Each row is a point. The window is the flat piece filled in between its corners: a triangle in 3 columns, a solid with four corners in 4, and so on. A path goes straight from each point to the next, and from the last back to the first. After which points does the path pass through the window?
In the rows, zero is written as 128.

Window (3 x 3)
[[ 78 165 106]
 [113 107 145]
 [182 137  89]]
Path:
(1): [92 96 96]
(2): [ 69 162 181]
(3): [224 179  98]
(4): [158 124  90]
(5): [133 116  90]
(6): [148 137 134]
(7): [167 150 158]
(8): [128 112  96]
(9): [ 82  98 102]
(10): [157 131 154]
(11): [104 219  97]
(12): [107 125  81]
(13): [ 70 103 109]
(14): [ 81 186 142]
(15): [ 61 207 137]
(16): [ 98 130  86]
Through the window after points: 3, 5, 7, 9, 15

Window (4 x 4)
[[135 136  92  63]
 [149 145 176 181]
 [128 102 190 167]
 [110 116  95 120]]
Path:
(1): [163 114 106  94]
(2): [ 86 156 120  80]
(3): [130 202 159  81]
(4): [155  84 103 190]
(5): [179 119 185 177]
(6): [118 163 161 151]
(7): [ 97 122 217 167]
(8): [159 127 157 186]
Through the window after points: 1

Window (6 x 6)
[[135 144 164 195 137 185]
 [ 90 124  94  99  54  83]
 [ 86  76 153 137 160 140]
 [151 104 142 214  84 189]
 [127 106  95 109 152  75]
 [181 132 115  72 120 157]]
Path:
(1): [122  98 102 154 140 197]
(2): [167 135 194 156 131 137]
(3): [135 115 160 159 133 122]
(4): [ 60  74 104  92 152 210]
(5): [133  73  77 165 114 180]
(6): [122 143 185 154  80 136]
(7): [146 143 192 141  82 129]
(8): [144 105 116 206 120 201]
Through the window after points: 3, 7

Window (8 x 8)
[[ 86 190 142 141 132  77  69  66]
 [210 115 155 159 139 123  85 120]
 [101  40 114 128 129 146 153 162]
 [140 202 136 164 138 130 121  69]
 [113  57 128 145 110  78 189 166]
 [178 168 131 137 119 129  92 164]
 [124 185  89 176 169  86  86  91]
 [110  42  93 166  63 117 153 150]]
Path:
(1): [ 72  57 188 185  98  99 148 171]
(2): [ 90 144 155 248 113  92 122 109]
(3): [159 135 120 127 133 118 125 119]
(4): [118  92  98 138  98  86 167 117]
(5): [102  63 126 164 121 121 139 147]
(6): [155 137 247 190 142 123 100 117]
(7): [139 170  35 113 134 102 119 116]
(8): [160 144 115 120 130 116 105 112]
(9): [ 30 176 171 210 155  80  94  95]
(10): [115 141 156 199  96 146 137 146]
(11): [169  83  76 111 138 103 137 120]
(12): [233 141 132  96 102  77 114 116]
(13): [104 148 143 220 157 157  78 143]
(14): [139 162 160 185 142 109 105  92]
(15): [136 177  50 135 157 102  99 103]
(16): [151 104  80 121 137 148 129 117]
Through the window after points: 2, 14, 16

Window (9 x 9)
[[140 155 145 101 130 163 172  74 112]
 [ 59 209 176 130  74  72 193 160 174]
 [146 179 147 147  79 100 171  93  88]
 [150 114 182 107 143 128 131   7 196]
 [143 163 149 113 144 160  90 130  76]
 [ 71 119 121 101 173  60 160 173 159]
 [133 160 121 164 155 159 138  53  95]
 [ 57 109 134 123 134 108 147 129  97]
 [165 164  97 121  81 199  82 158  97]]
Path:
(1): [107 165  94 112 162  84  97  54 169]
(2): [128 136 225 131  73 142 218 145 121]
(3): [155 146 143 146 133 169 168  94  94]
(4): [111 166 118 126 135 139 116  76 118]
(5): [123 172 112 114 113 126 144  87 129]
(6): [133 136 203 120 117 156 157 123 134]
(7): [121 166 170 141 150 118 165 134 101]
(8): [100 160  82  96  69 112 129 122 125]
(9): [ 53 215 153  77 114 149 132  97 128]
(10): [181 123 133 158 130 112 135 156 114]
(11): [173  85 198 152 131 180 145  81 114]
(12): [101 222  94  92 131  97 144  90 139]
(13): [ 76 179 165  65 125  71  95  28 196]
(14): [193  88 163 160 146 188 163  86 119]
(15): [136 130 184 163  69 109 175 111 126]
(16): [117 202 128 110 120 107 150  94 113]
Through the window after points: 1, 3, 5, 13, 15

Window (11 x 11)
[[162 142  34 101 156 126 129 129 161 213 134]
 [151 120 145 118 125  69  88  84 177 168 145]
 [179 249 138 132  89 130 101 102  94 149 147]
 [204 151 193 130 121 144  49  95  97 187  87]
 [ 59 111 134 152 123 145  72 182  74 148 124]
 [ 56 135 134 183 163 112 146 110 184 176 113]
 [203 168 107 144  99 119 156 147  57 126 103]
 [114 179  80  99 170 130 123 140 143  72 170]
 [ 75 125  92  71 164 154 185 189 116 196 142]
 [149 149 127 150  80 143 123 116 159 136 110]
 [175 108 108 114 140 148 115 103  93 126 191]]
Path:
(1): [146 149 141 161 141  78 150 166 150 177 171]
(2): [128 119 153 146 213 124 174 183 184 188 172]
(3): [ 86 142 117 160 127 122 117  99 138 155 112]
(4): [109 145  85 105 110 161 106 103 105 154 106]
(5): [156 135 150 149 140  90 117 150 163 160 155]
(6): [149 154 133 149 169 113 124 166 144 172 148]
(7): [144 163  96 110 106 140 133  66 137 158 114]
(8): [120 136  86  98 150 114 157  87 119 187 111]
(9): [170 156  75 120 139 160 102 216 152 171 168]
(10): [205 161 184 123 129 148  92 152 124 160 120]
(11): [138 124 111 133 120 123  76  50  76 181 105]
(12): [ 93 125  89 100 107 205  86 101  83 119  76]
Through the window after points: 2, 4, 8, 10, 12

Window (12 x 12)
[[114 203 122 129 107 130 100  61 127 104 134  85]
 [102  98 110 189  72 161  76 106  92  89  23 138]
 [112 115 109 114  26 135 149 107 151 161 102  19]
 [191 136  87 149  76 143 113  84 113  86  91  97]
 [125 124 105 158 118 205  77  50 192 144 129 163]
 [ 99 130 100 104 105  94 133  82 147 192  73 181]
 [ 63  97  68 143  67  65  87 129 143  92 157  81]
 [100 158 143 168 172 160 175  69 177  69 120 110]
 [128 139 123 138 166 172 122 146 161 169 157 161]
 [159 173 166 181  73 198  97  98 190  74 152 117]
 [131  70 180 167 121 133 140 101 122 132  85  87]
 [146 157 145  85 189 155 109 126 162  39 160 128]]
Path:
(1): [ 87 139 176 145  94 225 158  72 126  59 144 172]
(2): [150  75  94 121 110 186 117  23  77  46 173 114]
(3): [115 157 140 172 119 135  96 128 170 128  75 139]
(4): [119 149 119 149 128 137 102 115 152  99 103  79]
(5): [143 153 133 103  84 161 128  56 137 108 158 133]
(6): [ 89 132  60 154  54 191 181 101 122 123 166 154]
(7): [147 132 177 132 158  80  79 103 149  92  57  66]
(8): [ 99 129 137 162 131 129  78 101 183  59  53  90]
(9): [118 146 110 141 108 149 182  78 108 144 191 125]
(10): [113 121 162 127 131 177 143 104 144 126 149 151]
(11): [140 142  70 161 139 117  90 143 161 180  94 118]
(12): [167 127  85 147 139  93  77 108 172 185  69  83]
Through the window after points: 4, 8, 10

Window (14 x 14)
[[148 112 108 125 140 100 120 110 118  56  91 102 110 106]
 [114 139 119 154  94 123 142  62 127 165 129 131 111 166]
 [129 124 196  95 130 103 125 114 106  73 150  90 116  96]
 [195  56 157  30 111 103 163  82 187  79 150 170 167 124]
 [ 90 109 118 106  60 109  38  93 152 168 117 116  65  82]
 [108 145 140 118 124 173 112  76 140 101 110 118 126  75]
 [147 144 163  92  75 105 146 129 133  82  90  90 111  98]
 [150 167  80 114 131 160 155  89 123 165 163 120 103 159]
 [119 159 111 108 125 125 130 114 114  90 116 177 114  98]
 [149 114  99 159 171  71 204 133 165 107 134 145  78  82]
 [152  87 133 103 173 147 144 127 175 207 124 198 100 141]
 [116 189 135 107 125  93  80 109 169 218 118 128 135 115]
 [134 163 164 154  80 104   7 123 189 137 144 112  74  96]
 [119 118 122 146  79 159  78 194 120  59 186  76 164 117]]
Path:
(1): [176 195  96 173 153 121 135 129 116 222 117 140  94  25]
(2): [ 95 120 161  78  95  96  93 100 185  96 128 114 130 167]
(3): [113 137 100 105 128 118 160  96 174  93 114  94 131 152]
(4): [192 119 176 139 122 116  93 169 102 145 166 181 106  56]
(5): [158 109 138 126 145  99 112 140 111 161 135 164 123  68]
(6): [141 125 120 106 124 115 151 101 173 102 126 123 106 131]
(7): [106 146 141 120 156 132 137 143 170  68 165 115  93 155]
(8): [160 129 122 124 116 110 135 109 128 128 123 130 132  89]
Through the window after points: 1, 5

Window (14 x 14)
[[104 193 104 130 183 166 173 220 148 119 101 187 130 207]
 [112 166 162 133 102 133 127 154 105 136 151 151 123 231]
 [106  94 106 129  62 130 138  81 128 112 103 137 153  85]
 [ 95 129  97  78  66 101 132 124  72 169 130 167 100 113]
 [ 51 141 123 150 137 134  82 133 131 157 134 132 155  65]
 [ 81  83 138  95 152  82 118  93 147 150  86  84 125  59]
 [141 132 128 143 199  94 172 160 154 132 167 155 166  83]
 [120 123 153 129 133 174 142 111 130 175 121 122 101  64]
 [153 201 133 138 145 133 119 241 189  89 143 198  80 194]
 [109 115  65 131 154 116 121  56 136 137 150 114 101  86]
 [145 249 139  94  80 119 126 131  34  75  98 188 111 198]
 [133 223 116  83 115 153 140 195 153 130 147 124 150 176]
 [151  90  90 114 111 127  81 112  65 147 101 115 140  99]
 [ 86  82 130  74 169 157 116 114 131 109 159 139 143  72]]
Path:
(1): [ 97 103  83 132 118 130 140 138 109 121 126 103 111 108]
(2): [118 158 131  94 121 124 124  83 118 157 117 166 145 109]
(3): [139 122 165  95 130 110  98 116 136 161  40 231 134 161]
(4): [ 91 147  89 124 117 146 137 139 106 110 220  61 122  75]
(5): [ 85 142 137 194 125  94 125 178  44  81 115 102 134  61]
(6): [137 120 109  62 127 148 108  99 161 181 122 154 125 172]
(7): [146 151 120 124 140 145 105 138 136 151 124 162 154 149]
(8): [ 73 118 123 115 106  96 169 161  56  94 131 103  74 123]
(9): [ 87 119 104  96 120 144 169 188  54 113 125 161  93 142]
(10): [127 194 117 126 141 126 118 141 179 150 117 167 143 157]
(11): [133 124 137  66  91 115 146 124 192 173  98 189 152 129]
(12): [ 84 146 118 144 163 137 130 137 103 107 148 113 115  97]
Through the window after points: 5, 7, 9

Window (14 x 14)
[[172 104 141 178  96 148 107 219 118 130 100 120 154 147]
 [ 98 101  77 137 150 175 103 120  70 123 143 196 159 130]
 [ 54 138 119 226  95 130  78  51 119 176 106 179 102 141]
 [110 161  92  53 160 115 135 136 136 129  89  17  76 144]
 [115 115 249 103  93  82 156 215 135 178  55 155 115 161]
 [137 153 132  91  86 107 183 108 187  86 147 134  76 145]
 [145 141 185 169  31 200  87 123  67  71 105  86 192 140]
 [142  83  75 152 108 154 204  87  79  79 165  80 131 170]
 [113 157  95 113 115 159 154 152  83 149 145 119  98 117]
 [184 215 174 163 126 120 115  56 122 129 103 110 159 109]
 [182 110 170 117 114 170  86  96 111 178 148 128 131 108]
 [157 105 158 142 129 129  72 113 148  78 187  77 100  27]
 [107 152 222 141  72 141 135 171 151  97 149  73 140 180]
 [116 119 140 175  90 188 188 148 140 107  97 117 156 151]]
Path:
(1): [140 121 129 168  96 135 132 116 100 139 143 113 156  97]
(2): [ 94 143 163 203  52 111 128 136 143 128 175 127 211 149]
(3): [157 117 136  75 157 184 134 105 111  99  97  89  40 106]
(4): [159 134 165 191 132 197 151 167  80  70  78 116  92 127]
(5): [ 96 140 151 128  85 120 137 137 145 132 134 103 138 152]
(6): [130 101 143 121 101 131 101 123 139 139 131  98 153 128]
(7): [163 191 155 221 135 178 128 148  78 101 128 149  34  93]
(8): [133 138 134 126 134 148 153 107  82  86 118 106  83 163]
(9): [130  92  97 130  80 136 143 147 156 172 160  69 184 104]
(10): [102  73 115 116  93  80 121 144 109 187 120 103 162  88]
(11): [135 184 131 170 112 196 157 105 114  80 138 140  74 181]
(12): [178 153 193 164  88 182 124 109 110  67 106  86 124 143]
(13): [103 138 129 139  73 143  94 127  84 140 124 118 189 119]
(14): [122 138 124 127 101 124 112 108 134 145 143 133 149 112]
(15): [171 106 171 178 151 214 106 132  54 114 100 141 111 157]
(16): [116 131 144 115 128 163 108 113 141 102 132 113  67 145]
Through the window after points: 6, 8, 10, 12, 14, 16

Window (14 x 14)
[[ 64 152 172 111 145  55 164 143 137  73 202 153  70 154]
 [109 151 180 158 122  59 146 177  53 101 168 105  76  96]
 [117 106 158 156 166  97 107 140 137  61 136  79  87 211]
 [108 165 192 160 147  49  85 161 140 100 145 162 123 118]
 [118 111 180 168 138  63 157 167 153 136 152 147  35 107]
 [ 48 151 129 157 151  66 144  95 169  95 100  63 108 167]
 [ 99 168 144 167  76  56 118 201 133 143 192 139  83 160]
 [182 124 113  72 112 105 116  94 160 222 174 117 225 150]
 [147 162 168 146  89  74 107 109 156  86 181 101  70 111]
 [ 60 135 221 112 107 112 116 106 150 132 127  95  95 177]
 [227 143 106  50  59  68 116  89 127 187  91 159 190 172]
 [ 88 109 126 124 129  71  68  78 114 136 146 124  82 155]
 [202 193  91  73 120 158  95  91 126 189 109 149 143 150]
 [188 137  88  26  91 108  72 158 145 159 109 119 144 105]]
Path:
(1): [148 146 155 133 141  45 134 121 154 172 146 108  74 154]
(2): [104 186 171 100 145  72 136 118 159 118 136  86  88 172]
(3): [ 83  91 106 199  98  71 117 110 135  84 145 123 117 109]
(4): [ 98 110 154 142  74  99 145 129 125 136 158 163 101 133]
(5): [132 188 147 131 162  31  77 183 150 132 159  82  70 157]
(6): [125 153 141 107 142  59 117 138 132 201 172  80  81 171]
(7): [117 128 163 138  66 122 135 119 135  26 126 171 126 109]
(8): [116 126 112 140  87 101 108 134 125 127 148 143 111 132]
(9): [157 165 152 102 135  62 113 139 145 146 153 118 126 147]
(10): [132 123 129  56 178  42 104 117 184 153  95  37  77 204]
(11): [ 75 162 139 189  90 105 146 107 128  99 152 145 153 112]
(12): [ 88 105 170 140 106 119 120 174 132  89 151 169 112  94]
Through the window after points: 2, 4, 10, 12
